Each point is reached from the start by the listed moves, each made once or not at all, plus a little noise. Say if it took an odd or an even number of moves. Then give how often each move was made.

Moves:
(1): [.39 .29 -.07]
(2): [-.39 .07 -.27]
(3): [-.22 .30 .64]
Start: [.23 .13 .05]
Points:
[-.15 .21 -.21] -> odd (0, 1, 0)
[.23 .13 .05] -> even (0, 0, 0)
[.63 .41 -.01] -> odd (1, 0, 0)

Moves:
(1): [.24 .03 -.01 -.12 -.05 .10 .25 -.04 -.26 -.06 .22 -.07 .09]
(2): [-.08 .20 -.03 -.03 .06 .09 .02 -.04 .08 -.13 -.01 -.04 .08]
(3): [.06 .10 .14 .08 .04 -.12 -.16 .01 -.14 .06 .05 -.02 .14]
(4): [.19 .02 -.23 .20 .01 .01 .10 -.01 -.12 -.33 -.09 .10 .16]
(5): [-.01 -.05 .01 .01 .16 .10 -.04 .02 -.01 .02 -.03 .20 -.03]
(6): [.03 .02 .17 -.02 -.13 .40 -.36 -.13 .03 -.09 -.16 -.14 .19]
(7): [-.03 .10 .14 -.03 -.26 .17 .17 -.09 .06 -.16 -.18 .21 .00]
(8): [-.04 .10 .20 .15 -.07 .13 .08 .22 .08 .13 .04 -.04 .00]
(9): [.15 .01 .00 -.16 -.06 .03 -.01 .10 .26 .02 -.10 .06 -.05]
(10): [.03 .13 -.02 .18 .05 .09 .03 -.10 -.01 .21 -.07 -.08 -.12]
(11): [.03 .02 -.05 .05 -.08 .15 -.13 -.16 .02 -.04 .26 .03 -.09]
(12): [-.02 .13 -.11 .00 -.03 .06 -.03 .08 -.12 -.06 -.09 .14 -.18]
Start: [.17 .05 -.03 .06 .00 .05 .03 .00 -.02 .02 .01 .09 .03]
Points:
[.65 .56 -.12 -.09 -.45 .90 .18 -.14 -.08 -.76 -.39 .34 .34] -> odd (1, 1, 0, 1, 0, 1, 1, 0, 1, 0, 0, 1)
[.68 .33 .24 .01 -.14 .54 -.23 -.16 -.17 .18 -.06 -.14 .27] -> odd (1, 0, 1, 0, 0, 1, 0, 0, 1, 1, 0, 0)
[.32 .54 .03 .60 -.15 .92 -.24 -.23 .06 -.22 -.01 -.07 .24] -> even (0, 1, 0, 1, 0, 1, 0, 1, 0, 1, 1, 0)
[.17 .46 .46 .28 -.35 .94 -.44 -.08 -.11 -.11 -.09 .46 .04] -> odd (0, 0, 1, 0, 1, 1, 1, 1, 0, 0, 1, 1)
[.13 .28 .15 .02 -.45 .67 -.15 -.18 -.05 -.28 -.43 .30 .04] -> odd (0, 0, 0, 0, 0, 1, 1, 0, 0, 0, 0, 1)
[.85 .46 -.13 .27 -.07 .86 -.31 -.25 -.36 -.23 .00 .31 .16] -> odd (1, 0, 1, 1, 1, 1, 0, 0, 1, 1, 1, 1)
